Each row is a point. Examples show where two turns around zero, p and q, send a point. Write where each new point lands after one turn and then the other. Backwards means that the second turn is done in reverse. Each puzzle has new turns, and all numbers are rounded.

Turn p:
[ 0.27  0.05 -0.17] => [ 0.25 -0.18 -0.11]
[-0.07  0.40 -0.14] => [ 0.12  0.23 -0.34]
[-0.27 -0.07 -0.31] => [-0.30 -0.10 -0.27]
[ 0.32 -0.02  0.32] => [0.30 0.03 0.34]
[-0.33 -0.55  0.26] => [-0.53 -0.10  0.44]
[0.08 0.19 0.04] => [ 0.16  0.12 -0.05]
Turn q:
[-0.06 -0.12  0.15] => [-0.13 -0.06  0.14]
[ 0.15 -0.06  0.18] => [0.05 0.02 0.24]
[ 0.09  0.05 -0.10] => [ 0.13  0.01 -0.06]
[ 0.24 -0.38 -0.08] => [ 0.20 -0.37  0.18]
[-0.06 -0.28 -0.08] => [-0.06 -0.29  0.01]
[-0.35  0.79 -0.07] => [-0.18  0.69 -0.50]
Where do these land?
q, then p: [-0.48 -0.33  0.06] => [-0.58 -0.02  0.03]
p, then q: [ 0.05  0.34 -0.24] => [ 0.33 -0.05 -0.25]
q, then p backwards: [ 0.24 -0.24 -0.22] => [ 0.37 -0.08 -0.13]
q, then p backwards: [-0.08  0.54  0.27] => [-0.36  0.37  0.32]
q, then p backwards: [ 0.20 -0.05  0.01] => [0.19 0.00 0.09]
q, then p: [ 0.08 -0.26  0.12] => [-0.08  0.00  0.29]

Turn p:
[-0.08  0.18 -0.07 -0.33 -0.25  0.21] => [-0.12  0.29  0.12 -0.26 -0.16  0.23]
[-0.25 -0.04  0.01  0.43  0.16 -0.04] => [-0.11 -0.10 -0.25  0.43  0.09 -0.02]
[-0.02 -0.10 -0.13  0.24  0.35  0.11] => [ 0.20 -0.07 -0.21  0.25  0.25  0.10]
[ 0.27 -0.09  0.08 -0.41 -0.10 -0.02] => [ 0.14 -0.05  0.31 -0.38 -0.06 -0.01]
[ 0.12  0.03 -0.07  0.15 -0.32  0.10] => [ 0.09  0.14 -0.06  0.04 -0.34 -0.07]
[ 0.01 -0.56  0.01 -0.23  0.14 -0.59] => [-0.05 -0.79  0.02 -0.29  0.10 -0.10]
[-0.03  0.41 -0.32  0.44 -0.22 -0.26] => [-0.18  0.27 -0.55  0.07 -0.16 -0.38]
[-0.02  0.17  0.48 -0.30  0.23  0.48] => [0.02 0.31 0.61 0.13 0.28 0.26]
Turn q:
[-0.38 -0.04  0.14 -0.35 -0.35  0.05] => [-0.14 -0.01 -0.14 -0.45 -0.35  0.24]
[ 0.13 -0.36  0.20  0.00  0.08 -0.35] => [ 0.03 -0.12  0.30 -0.19 -0.01 -0.42]
[ 0.38  0.39 -0.50 -0.11 -0.10 -0.08] => [ 0.43  0.29 -0.48  0.22  0.13 -0.09]
[ 0.27 -0.04 -0.16  0.22  0.01  0.32] => [ 0.24 -0.06  0.09  0.40 -0.01  0.14]
[-0.15 -0.32  0.18  0.54  0.30 -0.22] => [-0.43 -0.22  0.39  0.25  0.06 -0.36]
[-0.20  0.04 -0.08 -0.01  0.28  0.41] => [-0.11 -0.26 -0.05  0.13  0.20  0.39]
[-0.05  0.33  0.22 -0.28 -0.22 -0.12] => [-0.02  0.39 -0.10 -0.36 -0.03  0.11]
Where do these land?
p, then q: [-0.28  0.33  0.00 -0.09 -0.13  0.20] => [-0.26  0.18 -0.20  0.03  0.04  0.33]
q, then p backwards: [ 0.21 -0.01 -0.01 -0.23  0.51  0.03] => [ 0.14 -0.08  0.01 -0.15  0.55 -0.10]
q, then p: [-0.23 -0.34  0.03  0.31 -0.02 -0.31] => [-0.42 -0.37 -0.03  0.05 -0.19 -0.09]
q, then p: [ 0.08 -0.31  0.16 -0.38 -0.05 -0.17] => [ 0.04 -0.18  0.33 -0.40 -0.03 -0.03]
p, then q backwards: [ 0.10  0.01 -0.61  0.38  0.26 -0.29] => [-0.02  0.18 -0.69 -0.33  0.09 -0.22]
q, then p: [ 0.19  0.06  0.23 -0.20  0.16  0.21] => [0.21 0.12 0.30 0.03 0.22 0.06]
q, then p: [ 0.00 -0.29 -0.12  0.33 -0.32  0.26] => [ 0.03 -0.03  0.01  0.28 -0.54 -0.11]
p, then q: [-0.07  0.55  0.33 -0.12 -0.41  0.06] => [-0.47  0.51 -0.15 -0.28 -0.04  0.14]

Turn p:
[-0.08  0.22  0.11  0.20 -0.02 -0.25 -0.84 -0.37] => [ 0.23 -0.57  0.01  0.04  0.07 -0.25 -0.43 -0.62]
[-0.10  0.29 -0.27 -0.23  0.15  0.29  0.33 -0.20] => [-0.44  0.09  0.09 -0.38  0.00  0.22  0.27 -0.08]
[ 0.25  0.06  0.09 -0.24 -0.26  0.22  0.09 -0.03] => [ 0.10  0.03  0.08 -0.09 -0.41  0.16  0.19  0.03]
[ 0.07 -0.46  0.17  0.17  0.37  0.30  0.40  0.11] => [ 0.10  0.41  0.25  0.19  0.32 -0.10  0.47  0.26]
[-0.06  0.29 -0.15  0.16  0.07 -0.12 -0.34  0.09] => [ 0.04 -0.07 -0.14 -0.06  0.16  0.10 -0.35 -0.30]
[-0.03 -0.03  0.17  0.03 -0.16 -0.27  0.43  0.03] => [-0.11  0.19 -0.18 -0.05 -0.17 -0.31  0.01  0.33]
[ 0.08  0.07  0.07  0.15 -0.34  0.33  0.10  0.14] => [ 0.01  0.32  0.01  0.19 -0.34  0.12  0.06 -0.14]
[ 0.18 -0.06 -0.44 -0.10  0.10 -0.29  0.16 -0.07] => [-0.08 -0.19 -0.42 -0.17  0.18  0.13  0.17  0.19]
[-0.23 -0.56  0.12 -0.06 -0.34  0.13  0.37  0.22] => [-0.19  0.19  0.12  0.53 -0.22 -0.04  0.18  0.50]
[-0.08  0.17  0.12 -0.08  0.43 -0.35 -0.69  0.08] => [ 0.33 -0.40  0.16 -0.19  0.42 -0.02 -0.56 -0.16]
Turn q:
[-0.10  0.07 -0.12  0.41  0.28 -0.13 -0.32  0.25] => [-0.16 -0.07  0.23  0.26  0.47 -0.21  0.00  0.21]
[-0.21  0.29  0.30  0.07  0.23  0.21 -0.12 -0.45] => [-0.15  0.09  0.57  0.06 -0.14  0.25  0.18 -0.25]
[-0.03 -0.10  0.21  0.06  0.15 -0.21 -0.36  0.09] => [-0.16 -0.18  0.24 -0.08  0.25  0.02 -0.26  0.10]
[ 0.12 -0.30 -0.32 -0.51 -0.06  0.23  0.03  0.39] => [ 0.07  0.06 -0.68 -0.31  0.29  0.15  0.08 -0.05]
[-0.32  0.03 -0.36 -0.20 -0.06 -0.40 -0.22  0.09] => [-0.18  0.41 -0.04 -0.24  0.22 -0.34 -0.23  0.12]
[-0.18  0.35  0.22  0.12  0.23  0.23 -0.16 -0.33] => [-0.09  0.13  0.54  0.13 -0.02  0.22  0.19 -0.19]
[ 0.29  0.50  0.22  0.12 -0.21 -0.50  0.10 -0.25] => [ 0.52  0.03  0.45  0.06 -0.32 -0.27 -0.33  0.00]
[ 0.06 -0.38 -0.23 -0.31  0.18  0.21  0.45  0.19] => [-0.03 -0.17 -0.56 -0.30 -0.03 -0.04  0.42 -0.05]
[-0.04  0.02  0.41  0.24 -0.24  0.05  0.28 -0.12] => [ 0.05 -0.15  0.14  0.17 -0.48  0.18  0.00  0.21]
[ 0.33 -0.25  0.03  0.34 -0.23  0.01  0.10 -0.27] => [ 0.00 -0.31 -0.13  0.37 -0.31 -0.08 -0.19 -0.18]
[ 0.08 -0.21 -0.36 -0.34 -0.26  0.28  0.20  0.40] => [ 0.14  0.16 -0.73 -0.11  0.10  0.12  0.13  0.08]
Where do these land?
p, then q: [-0.20 -0.31  0.11  0.18  0.10 -0.17  0.43  0.07] => [ 0.12  0.05  0.19 -0.04  0.19 -0.33  0.13  0.44]
q, then p backwards: [ 0.02 -0.15  0.26 -0.06  0.01 -0.28  0.44  0.20] => [ 0.23 -0.03  0.14 -0.42 -0.12 -0.33  0.11 -0.15]
p, then q backwards: [-0.46 -0.16  0.03 -0.29  0.29  0.07 -0.06 -0.05] => [-0.19 -0.03  0.27  0.25  0.32 -0.15 -0.33  0.06]
p, then q backwards: [ 0.16  0.26 -0.10  0.29 -0.32 -0.29 -0.02 -0.09] => [ 0.21 -0.30 -0.30 -0.17 -0.28 -0.03  0.18 -0.13]
p, then q backwards: [ 0.28  0.29 -0.01  0.05 -0.69  0.34 -0.28 -0.02] => [ 0.25 -0.02  0.16 -0.10 -0.41  0.32  0.30 -0.61]
p, then q: [ 0.08  0.47  0.06 -0.01 -0.03  0.28  0.07 -0.11] => [ 0.09  0.31  0.09 -0.17 -0.29  0.21 -0.08 -0.23]
q, then p: [ 0.22  0.35 -0.33  0.43 -0.44  0.34 -0.39  0.28] => [ 0.28  0.42 -0.29 -0.03  0.46  0.01  0.00 -0.68]
q, then p backwards: [-0.07 -0.35 -0.07 -0.21  0.20 -0.17  0.59 -0.29] => [ 0.19  0.28  0.06 -0.13 -0.28 -0.12  0.26 -0.61]
p, then q: [ 0.02 -0.17  0.19  0.08  0.31  0.25 -0.39 -0.12] => [ 0.01 -0.50  0.27 -0.02 -0.17  0.05  0.02 -0.19]
q, then p: [ 0.19 -0.16 -0.17 -0.24  0.28 -0.34  0.13  0.17] => [ 0.06 -0.36 -0.11 -0.19  0.16  0.06  0.06  0.42]
q, then p: [-0.24 -0.06  0.03 -0.22  0.29 -0.03 -0.53 -0.03] => [-0.14 -0.13  0.56 -0.23  0.23 -0.08 -0.12 -0.03]
